Each point is reached from the start by the listed moves, each made 0, 1 or 2 times, or once backwards (-1), plus a little noise. Is the number of moves made odd or even? Then give how often each move was made.
In the rows, 128 means zero.

Moves:
(1): [163 124 133 127 124 128]
(2): [130 164 129 123 130 127]
(3): [115 132 174 125 128 135]
Start: [123 150 121 121 119 126]
Points:
[126 224 123 111 126 124] -> even (0, 2, 0)
[132 189 220 108 118 142] -> even (1, 1, 2)
[104 223  73 116 130 116] -> even (-1, 2, -1)
[192 106 130 123 109 126] -> odd (2, -1, 0)
[161 220 125 109 120 126] -> odd (1, 2, 0)

Moves:
(1): [162 132 125 126 128 128 133 133 127 131]
(2): [127 162 130 127 129 129 122 137 124 125]
(3): [135 129 186 125 131 127 129 134 125 130]
(4): [128 126 130 177 131 139 125 134 125 129]
(5): [129 127 127 130 180 128 128 132 125 127]
(6): [130 128 130 114 123 173 128 128 125 126]
(7): [114 133 125 131 126 128 182 132 133 127]
(8): [125 119 127 124 127 126 126 162 127 128]
Start: [160 122 109 141 139 141 142 110 151 110]
Points:
[ 93 153  57 166  75 238 233 152 151  98] -> even (-1, 1, -1, 1, -1, 2, 2, 1)
[161 136 165  84 184 178 202  84 150 108] -> even (0, 0, 1, -1, 1, 1, 1, -1)
[ 93 127  50 103 129 129 249 104 171 104] -> odd (-1, 0, -1, -1, 0, 0, 2, 0)

Moves:
(1): [167 129 131 125 126 121 131 125 127 128 122 130]
(2): [127 160 128 129 126 129 129 130 136 127 127 126]
(3): [124 125 173 129 121 128 137 128 128 123 126 123]
(4): [127 129 128 173 129 128 122 122 124 135 129 128]
(5): [131 129 132 129 156 129 134 126 126 130 134 129]
(6): [133 128 131 125 130 154 124 124 129 126 130 126]
(7): [131 124 120 131 119 134 168 124 136 128 126 132]
(8): [133 126 128 133 132 133 132 165 121 135 124 124]
(9): [129 117 129 132 129 123 121 135 167 124 131 129]
(10): [128 129 134 124 130 128 127 125 132 168 127 122]
(11): [136 128 131 123 120 127 128 131 124 133 168 132]
(12): [128 130 129 129 128 131 125 129 127 131 126 158]
Start: [130 132 123 142 111 118 131 105 146 136 129 121]
Points:
[246  98  89 163  66 166 191 116 144 241 183 128] -> odd (2, -1, -1, 1, -1, 2, 2, 1, 0, 2, 2, 0)
[226 118  85 178  70 115  92  77 215 104 205 175] -> odd (2, 0, -1, 1, -1, 1, 0, -1, 2, -1, 2, 1)
[201 124 136 245 160 124 130 177 148 142 207 192] -> odd (1, 0, 0, 2, 2, 0, 0, 2, 1, -1, 2, 2)
[126 125  96 146 142  86  80 146 178 220  86 104] -> even (0, 0, -1, 0, 0, -1, -1, 1, 1, 2, -1, 0)
[115 111 231 243 122 102  89 142 211 170  92  66] -> odd (0, 0, 2, 2, 0, 0, -1, 1, 2, 1, -1, -1)
[144 119  88 185 144 123  65  77 212  94 195 107] -> odd (0, 0, -1, 1, 1, 1, -1, -1, 2, -1, 1, -1)
[160  89 162 130 173 155  75 115 202 183 226 177] -> odd (0, -1, 0, 0, 2, 2, -1, 0, 2, 1, 2, 2)

Moves:
(1): [151 135 126 125 125 127 128 129 126 129 125 129 128 130 129 126 132 123
 129 127]
(2): [124 146 128 127 133 131 129 130 131 130 128 122 127 131 127 127 131 128
 125 127]
(3): [129 129 151 130 125 133 122 125 127 129 125 125 127 126 131 127 125 124
 129 125]
(4): [130 131 126 150 129 129 127 127 129 133 124 128 134 130 132 133 133 131
 135 128]
(5): [130 122 128 131 152 131 125 125 134 122 133 124 130 133 122 120 129 125
 123 130]
(6): [128 127 122 126 124 157 127 125 120 121 124 129 122 132 129 131 125 129
 127 126]
(7): [133 129 140 128 134 130 154 132 124 119 132 126 133 124 128 132 125 130
 124 133]
(8): [127 132 131 125 129 134 123 153 133 130 131 135 133 123 132 128 127 133
 133 133]
(9): [134 127 132 130 119 137 132 124 159 128 129 128 120 127 127 130 127 131
 118 125]
(10): [129 124 129 122 130 133 133 123 130 145 128 127 129 125 130 128 127 124
 130 129]
(11): [130 130 126 131 120 124 125 125 125 127 160 125 121 111 125 124 129 125
 138 125]
(12): [126 131 128 128 131 128 128 126 128 128 130 145 125 130 132 132 125 124
 124 128]
(13): [125 130 126 122 121 131 124 124 128 123 135 135 158 131 124 125 120 130
 136 123]
(14): [129 126 131 127 127 129 128 134 128 130 140 128 129 151 121 128 130 135
 128 127]
(15): [125 125 128 127 131 123 132 125 138 122 135 124 123 135 159 127 130 129
 134 129]
(16): [132 128 132 122 134 130 121 130 126 126 132 116 128 125 128 158 123 125
 127 132]
(17): [125 126 132 124 126 134 129 126 127 124 127 130 132 126 130 131 147 124
 129 127]
(18): [131 128 132 125 135 128 122 122 130 129 131 133 121 122 130 125 128 159
 129 133]
(19): [125 127 129 124 130 126 133 128 133 126 123 129 121 129 122 128 127 124
 151 129]
(20): [128 131 129 130 126 129 124 122 130 128 126 128 127 133 129 123 127 125
 130 148]
Start: [119 128 134 126 136 142 129 130 156 128 129 118 130 131 134 125 126 145
 126 113]
Points:
[172 137 167 164 171 223 154  94 150  98 139 117 130 182 101 156  93 103
  64 147] -> odd (1, 0, 1, 1, 2, 2, 2, -1, 1, 0, 0, 2, 0, 1, -1, 1, -1, -1, -1, 2)
[128 143 136 106 113 249 109 151 212 144 118 189 136 178 117 178 119 226
 139 164] -> even (0, 0, -1, 1, -1, 2, 0, 2, 2, 1, -1, 2, 1, 2, -1, 1, 1, 2, 1, 2)
[149 172 180 141 143 124 125 134 142 113 190 121 127  87 104 192 138 112
 153 115] -> even (1, 1, 1, 1, 0, -1, 1, 0, 0, -1, 2, 2, 0, 0, -1, 2, 1, 0, 1, 0)
[192 187 149 181 132 219 108  96 184 130 117 120  65 164 118 138 130 214
  68 102] -> odd (2, 2, 1, 2, 0, 2, 0, -1, 2, -1, 0, 1, -1, 1, -1, 0, -1, 2, -1, 0)
[147 114 147 122 181 157 144 156 215 155 150 128  83 107 181 193  98 208
 154 178] -> odd (0, -1, -1, 1, 0, 0, 1, 2, 1, 2, 0, 1, -1, 0, 1, 2, -1, 2, 1, 1)

Moves:
(1): [164 130 125 130 124 127 124 123 126 127 118 129 127 131 124 111 130 129
 130 133 124 118 134 123]
(2): [129 150 123 127 120 126 123 125 129 126 129 121 131 130 126 134 129 127
 126 129 131 134 123 124]
(3): [131 136 146 118 132 130 129 121 134 136 135 131 124 134 126 133 131 123
 127 132 132 119 125 123]
(4): [129 121 136 156 128 122 131 134 134 135 126 117 131 136 136 125 130 127
 125 131 135 126 128 118]
(5): [129 133 127 127 144 123 122 125 127 127 122 127 133 124 125 125 133 131
 128 125 128 128 132 126]
(6): [136 135 126 134 137 155 137 128 126 118 138 137 136 122 126 129 132 123
 127 125 128 137 122 121]
(7): [129 131 130 125 132 125 159 119 121 129 126 133 133 125 134 125 125 135
 130 133 123 127 132 134]
(8): [133 134 133 127 124 129 133 148 125 138 123 138 122 119 127 127 132 128
 127 128 126 122 130 126]
(9): [126 131 124 132 130 134 135 137 153 122 131 127 123 135 122 121 128 126
 121 128 130 120 134 123]
(10): [129 121 113 129 128 136 127 124 139 156 127 132 122 127 127 128 128 132
 118 122 137 141 131 125]
(11): [133 134 130 130 134 116 124 124 124 127 164 134 126 135 127 128 126 135
 125 139 123 126 132 127]
(12): [127 140 138 137 124 125 130 126 121 125 120 157 123 139 122 122 136 141
 119 126 133 131 120 127]
(13): [141 124 131 127 126 127 133 128 141 133 132 135 160 124 120 119 131 128
 120 123 128 126 126 129]
(14): [123 134 132 115 133 122 128 145 118 129 139 125 130 158 139 122 133 125
 128 116 134 126 133 129]
(15): [130 126 130 128 128 129 126 123 133 128 126 134 129 122 148 129 126 131
 132 130 127 130 130 132]
(16): [137 127 123 137 125 127 130 130 131 121 128 128 125 127 124 152 131 130
 134 129 130 128 132 125]
(17): [131 124 134 125 120 125 130 126 130 127 127 126 124 125 128 120 152 134
 130 138 134 135 132 127]
(18): [131 130 134 129 123 137 128 123 125 127 130 124 129 128 126 124 122 151
 131 125 137 131 133 135]
(19): [125 136 125 135 129 127 130 129 126 129 129 132 130 130 129 122 129 124
 154 128 131 124 121 132]
(20): [128 125 122 128 136 133 122 132 127 135 127 131 135 135 131 134 126 130
 135 153 126 126 119 128]
(21): [128 128 125 127 136 132 131 134 129 124 126 131 129 127 126 122 122 117
 126 131 154 128 129 136]
(22): [132 128 131 126 134 125 134 137 137 120 130 128 126 133 121 124 119 124
 130 129 129 150 122 129]
(23): [118 127 134 136 117 123 129 130 123 124 127 139 133 129 128 128 122 123
 132 129 119 140 152 119]
(24): [125 135 125 131 131 138 124 127 126 135 127 128 130 125 128 139 130 117
 120 125 106 137 131 157]
Start: [142 119 119 155 150 132 142 136 138 147 127 126 104 125 134 129 136 130
 120 124 119 116 137 109]
Points:
[228 212 156 184 121  82 221 164 166 184 186 197  75 206 146  59 174 196
  94 127 163 119 249  27] -> even (2, 2, 1, 1, 1, 0, 2, 2, 2, 2, 2, 1, 0, 2, 1, 1, 1, 1, 0, -1, 0, 0, 2, -1)
[223  96  95  96 196 118 205 144 159 179 153 163 173 140 105   7 171 103
 104 171 141 103 203 117] -> odd (2, -1, 0, -1, 1, 0, 2, 0, 1, 1, 1, -1, 2, 1, -1, -1, 2, -1, 0, 1, 2, 0, 1, 0)
[ 87  68 116 247 109  76 216 177 134 234 131 171  58 127 202 141 174 152
 183 191  96 154 201  86] -> even (-1, -1, -1, 2, -1, -1, 2, 2, 0, 2, 1, 0, -1, 0, 1, 1, 2, -1, 2, 1, -1, 0, 2, 0)
[144 172 219 185 204 158 199  96 107  95 183 207 135 158 150  92 169 190
 189 190 235 152  86 104] -> even (-1, 0, 2, 1, 1, 2, 1, -1, -1, -1, 1, 2, 0, 0, 1, 0, 2, 2, 2, 1, 2, 1, 0, -1)
[122 198 128 241 200 202 216 175 137 214 100 238 146 119 145 148 133 142
  56 165 147 244 168 132] -> odd (-1, 2, 0, 2, 2, 2, 2, 2, 0, 2, 0, 2, 0, 0, 1, 0, 0, 1, -1, 2, 2, 1, 2, 2)

Moves:
(1): [154 131 131 117 130 119 128 140 138 120 132 124 126 124 142 121 132 145
 127 121 130 126 123 137 152]
(2): [130 160 119 140 122 129 126 135 123 118 118 128 113 126 128 147 121 128
 143 116 135 124 128 135 138]
(3): [130 133 143 126 124 122 129 131 128 119 136 130 121 135 135 135 134 124
 132 134 132 124 128 121 125]
(4): [124 125 128 149 132 130 126 127 136 124 122 114 123 127 120 137 135 108
 129 132 130 127 117 132 130]
(5): [128 133 127 130 144 128 136 130 119 119 136 129 139 138 123 134 126 121
 118 127 131 126 112 120 117]
(6): [138 133 136 121 127 147 132 132 123 128 135 116 126 132 120 131 131 126
 133 130 125 128 126 142 119]
(7): [128 120 130 137 132 130 142 136 126 124 128 124 121 129 130 132 127 126
 130 117 130 124 133 135 129]
(8): [122 130 124 129 134 122 123 154 114 132 132 117 147 137 121 140 121 139
 128 132 123 125 137 132 128]
(9): [129 123 130 127 137 134 123 132 139 127 131 128 123 121 120 123 126 122
 136 122 129 125 125 121 125]
(10): [142 126 130 129 137 139 134 138 125 147 121 142 132 119 133 143 139 120
 131 139 140 129 135 118 141]
(11): [125 139 130 131 118 137 125 128 127 128 145 126 136 118 122 113 124 129
 124 138 131 124 134 123 132]
(12): [119 124 128 137 127 132 122 127 128 123 114 145 130 128 127 133 129 124
 126 135 120 113 125 131 137]
(13): [133 140 134 136 132 135 131 129 143 128 114 130 157 124 123 125 140 129
 135 128 104 124 130 121 137]
(14): [126 128 125 126 130 125 133 129 131 136 138 127 130 148 125 120 129 123
 128 126 125 128 126 125 135]
(15): [120 140 137 137 143 141 117 128 134 114 134 122 126 142 150 117 125 129
 134 127 140 138 126 129 124]
(16): [121 118 125 132 120 138 128 125 142 121 140 109 129 141 134 150 136 135
 121 128 132 124 126 116 131]
(17): [125 124 115 125 131 119 122 136 126 120 130 132 125 130 128 127 152 123
 122 129 127 133 128 122 122]
(18): [112 129 131 137 132 128 131 128 132 131 121 122 112 125 127 121 133 147
 117 138 128 126 128 118 130]
(19): [130 117 119 137 128 130 123 114 114 125 140 124 123 124 127 125 133 134
 147 142 118 116 134 119 124]
(20): [124 123 120 117 125 129 135 128 130 124 123 124 121 127 131 128 121 127
 124 141 130 131 128 126 116]
(21): [133 122 133 128 134 127 135 127 128 121 119 122 133 136 119 128 127 136
 126 134 153 128 137 127 116]
(22): [125 124 137 140 132 135 128 135 121 126 125 133 122 139 124 129 125 132
 134 130 121 149 133 120 139]
(23): [145 140 137 121 137 129 120 129 131 127 118 130 123 125 132 134 122 135
 108 136 128 130 152 127 125]
(24): [125 135 131 131 136 120 124 127 133 126 144 139 133 128 122 133 133 127
 141 131 131 132 136 143 132]
Start: [109 116 137 110 125 135 117 125 138 111 121 128 121 140 129 139 139 124
 134 125 120 137 134 141 122]
Points:
[101 216 192 184 160 234 130 141  82  39 152 129  21 140 156 120 102 145
 194 177 181 148  89 131 146] -> even (1, 2, 1, 0, 2, 2, 0, -1, 0, 1, 2, 1, -1, -1, 2, -1, -1, 2, 1, 1, 0, 2, -1, 0)
[137 158 127 130 160  98 131 154 180  61 153  90  87 220 191 180  88 122
 113  33 146 151 108 221 195] -> odd (2, 1, -1, 1, 1, -1, 2, 0, -1, -1, -1, 0, -1, 2, 1, 1, -1, -1, -1, 0, -1, 0, 1, 1)
[161 129 215  78 191 165 156 185 188 118 145 102 147 124 190  75 175 207
 207 192 145 120 171 135 146] -> odd (2, -1, 2, -1, -1, 1, 1, 1, 1, 2, 0, -1, 2, 0, 2, -1, -1, 2, 1, 2, 1, -1, -1, 1)
[ 87  70 177 160 196 181 152 158 108  91 210 170 126 207 116  95 206 174
 176 249 159 129 173  84 162] -> odd (1, -1, 1, -1, 1, 1, 1, 0, 0, 2, 2, 2, 0, 2, 1, 0, 1, 2, 2, 1, 2, 2, -1, 2)
[ 80  78 114 143 180 162 141 165  76  93 206 114 183 223 123 107 173  77
 141 205  91 174 151  11  74] -> even (-1, -1, 1, 0, 2, -1, 1, 1, 0, 1, 2, -1, 1, 2, 1, 0, 2, -1, 2, 2, 0, 2, 0, -1)
[ 55 156 187 189 201 134 123 184 125  42  74  86 102 178 136 171 116 148
 173 136 204  89 105 157  82] -> even (0, 1, 2, 1, 1, 0, 1, 2, 1, 0, -1, 1, 0, -1, 2, -1, -1, 2, 0, 0, 2, -1, -1, 0)
[114 182 118 106 146 181  73 174 112  45 238  21  97 219 135 130  97 188
 209 117 166  84 150 171  99] -> even (1, 2, 0, -1, 0, 2, 0, 2, 2, -1, 1, 0, -1, 2, 2, 1, 0, 0, 2, 0, 1, -1, 0, 0)
[116 145 115 152 138 136 168 110  74  80 147  91  60 121  49 188 116 120
 225 158 191  76 128 215  72] -> odd (0, 2, 0, 1, 1, 2, 1, 0, 0, 0, 0, 0, -1, 0, -1, -1, -1, 1, 2, 1, 2, -1, -1, 2)

Moves:
(1): [130 131 125 129 124 137 134 126 126 130 130 118 130 130 118 129 126 127
 128 125 137 133 133 126 121 127]
(2): [120 138 133 115 131 119 121 126 120 126 118 131 126 141 132 130 135 131
 146 121 122 121 139 126 139 143]
(3): [129 124 135 127 120 129 128 134 126 118 131 123 127 123 132 130 129 127
 129 127 119 134 135 124 125 120]
(4): [115 140 127 144 120 123 103 141 126 130 120 116 115 121 141 124 147 138
 116 101 130 132 131 141 119 127]
(5): [109 136 134 126 130 125 137 145 131 123 121 128 125 131 117 137 138 137
 138 109 134 138 132 120 135 132]
(6): [129 122 116 129 127 127 128 121 111 126 125 136 122 129 126 132 126 130
 133 126 119 126 127 124 126 133]
(7): [123 130 124 126 125 132 126 129 138 131 129 129 126 132 123 134 127 122
 122 131 126 125 128 125 120 126]
(8): [121 146 123 113 128 130 123 123 123 131 124 119 123 128 133 128 118 135
 125 114 124 118 124 123 133 122]
(9): [132 128 139 140 130 134 120 137 142 145 130 128 129 128 129 124 127 146
 125 132 136 116 119 113 108 144]
(10): [132 128 127 136 125 141 120 117 122 131 122 138 129 132 130 129 121 133
 125 139 127 127 127 120 139 127]
(11): [123 124 133 110 128 117 130 137 115 129 135 143 130 122 140 133 118 129
 133 135 125 131 131 124 137 132]
(12): [116 120 119 148 128 109 126 129 122 118 126 119 128 126 154 110 126 119
 124 125 125 126 139 120 130 134]
(13): [132 119 128 128 126 131 112 128 113 136 121 121 122 126 122 116 141 127
 118 138 133 132 140 116 135 134]
(14): [129 120 127 112 122 123 136 132 115 107 126 136 134 127 124 119 140 100
 141 135 127 120 117 121 131 122]
(15): [132 114 129 120 130 114 127 131 134 126 115 131 126 139 127 137 117 130
 125 127 134 127 125 127 124 125]
(16): [119 131 118 126 122 134 124 116 128 123 115 133 132 147 136 122 132 141
 138 134 126 126 126 136 134 128]
(17): [126 119 132 120 139 129 130 134 131 122 128 120 120 126 123 132 128 130
 140 127 132 138 125 121 119 138]
(18): [122 117 135 120 133 126 138 127 129 132 122 139 119 130 137 136 122 123
 137 127 130 123 129 128 121 130]
(19): [132 127 134 132 134 120 127 132 131 118 130 134 105 118 133 115 127 130
 125 125 140 129 134 120 118 145]
(20): [130 134 125 127 131 127 124 124 125 128 125 130 133 125 119 125 133 132
 127 129 125 130 136 125 123 107]
(21): [120 113 134 133 140 139 122 122 123 124 128 131 126 129 129 118 126 127
 127 112 130 135 126 131 122 140]
(22): [122 123 128 127 117 128 126 118 131 137 131 132 129 127 133 126 134 128
 127 126 131 135 126 122 128 127]
(23): [145 123 128 131 132 144 126 128 130 138 134 121 126 131 128 133 135 135
 127 121 138 126 133 119 137 129]
(24): [135 120 123 130 126 128 127 120 136 145 114 137 131 123 125 128 115 127
 146 127 121 127 128 122 143 149]
Start: [113 134 117 140 125 152 141 142 120 125 117 126 131 123 117 136 144 126
 127 126 131 127 136 134 137 133]
Points:
[ 83 203  99  98  83 168  93 119 109 145  52 111 126 182  95 161 146 194
 119  56 152 122 138 132 166 111] -> odd (2, 1, 0, 1, 1, 0, 0, 2, 0, 1, 0, -1, 0, 0, 2, 1, -1, -1, 0, 0, 0, 1, 0, 0)
[ 94  50 114 143 103 173 106  65  56  40  88 147 143 171 133  52 163 103
 143 188 139 169 170  85 114 139] -> even (2, 1, 2, -1, -1, 0, 0, -1, 0, 2, 0, 1, 1, 1, 1, 2, 1, -1, 1, 1, 2, 2, -1, -1)
[205  49 114 140 143 249  74  96  73 189  86 168 120 110  98 148  78 176
 126 129 113 117 137  60 159 167] -> even (0, -1, 2, 0, -1, 2, 0, 1, 1, 2, 1, -1, 1, 0, 1, 0, 0, 0, 0, 1, 2, -1, 2, 2)

Moves:
(1): [146 128 120 121 127 133 134 129 136 141 121 124 130 134 125 123 120 125
 129 125 118 117 134 133]
(2): [129 143 137 146 139 131 131 119 137 129 131 128 143 137 134 127 145 121
 116 126 130 153 127 140]
(3): [148 120 152 116 130 126 119 128 127 119  93 123 108 125 124 132 127 124
 123 133 126 114 142 129]
(4): [133 121 128 146 126 133 126 142 115 109 127 121 130 129 121 123 120 124
 127 115 113 134 126 127]
(5): [129 130 120 124 141 122 128 121 140 127 136 122 133 124 118 140 127 133
 123 136 125 120 134 130]
(6): [118 116 115 131 136 153 132 124 122 137 126 115 125 137 122 130 149 130
 126 136 133 145 125 129]
(7): [121 138 139 124 144 121 137 131 115 128 116 134 121 149 123 128 127 137
 125 143 132 129 130 133]
(8): [124 128 127 118 117 144 133 148 112 120 130 115 124 124 114 142 125 127
 135 130 159 130 125 134]
(9): [124 120 127 118 120 133 131 127 145 114 122 124 150 137 136 137 128 136
 106 125 115 144 122 136]
(10): [117 122 134 126 126 112 127 152 119 132 127 122 123 127 118 121 144 113
 126 122 125 146 134 128]
(11): [130 113 142 108 125 135 141 113 121 130 150 130 134 128 124 130 131 129
 143 128 135 135 117 124]
(12): [129 118 134 128 130 133 126 129 137 122 133 138 123 138 134 122 136 133
 126 136 132 114 130 140]
(13): [117 121 123 139 121 130 138 114 131 121 126 122 145 127 123 126 129 119
 131 131 127 114 130 133]
(14): [129 120 130 128 136 126 115 135 126 132 124 128 131 145 126 127 130 120
 144 124 131 131 123 123]
(15): [141 126 130 139 126 130 128 134 130 128 131 128 126 126 146 129 139 132
 134 114 138 123 137 118]
(16): [128 124 127 139 123 117 106 129 128 144 144 134 141 130 128 132 127 103
 125 137 115 114 140 114]
(17): [128 138 122 131 132 137 132 132 132 117 122 132 131 120 131 126 146 127
 131 123 108 119 126 132]
(18): [135 148 126 130 123 127 123 107 110 131 134 126 149 117 109 123 134 147
 119 132 134 123 117 119]
(19): [114 131 136 148 132 121 123 138 135 134 110 121 128 115 124 138 129 138
 137 134 116 136 128 137]
(20): [140 130 127 129 123 127 129 131 130 122 127 134 127 135 141 117 139 131
 132 146 132 136 130 124]
(21): [131 129 128 128 118 124 138 128 133 120 128 123 119 135 130 136 140 133
 132 124 124 126 112 135]
(22): [122 125 120 126 127 124 129 128 115 125 120 136 129 123 120 139 125 128
 133 126 127 140 131 137]
(23): [128 130 125 124 114 134 127 130 136 121 129 131 126 141 112 133 131 125
 136 121 119 133 147 131]
(24): [122 136 130 114 126 126 123 124 121 124 132 105 129 132 132 128 121 134
 134 127 120 134 135 143]
Start: [125 129 129 126 126 129 129 129 123 150 144 113 129 133 123 141 127 137
 134 117 120 133 141 141]
Points:
[208 128 171 101 113 136  88 126 107 180 149  71 119 148  58 114 249  98
 147 133  59  28 209 135] -> odd (2, 0, 2, 0, 1, 1, 0, 0, -1, 2, 1, 2, 0, 0, 1, 2, 2, 2, 0, 0, 1, -1, 1, 1)
[123 188 159  93 154 146  85 139  29 224  47   9 130 154  17 203 165 151
  91 159 168 210 193 222] -> odd (2, 2, 2, -1, 0, 2, 1, 2, 0, 1, -1, 0, -1, 0, 0, 1, -1, 2, 1, -1, 0, 2, 0, 2)
[105  66 168  82 186 144 154 190  78 201  26  72 104 155  62 192 224  78
 212 180  98 180 219 173] -> odd (2, 0, 2, -1, 1, 2, 2, 1, 0, 2, 2, -1, 1, 1, 1, 1, 2, -1, 2, 1, -1, 2, 0, 0)
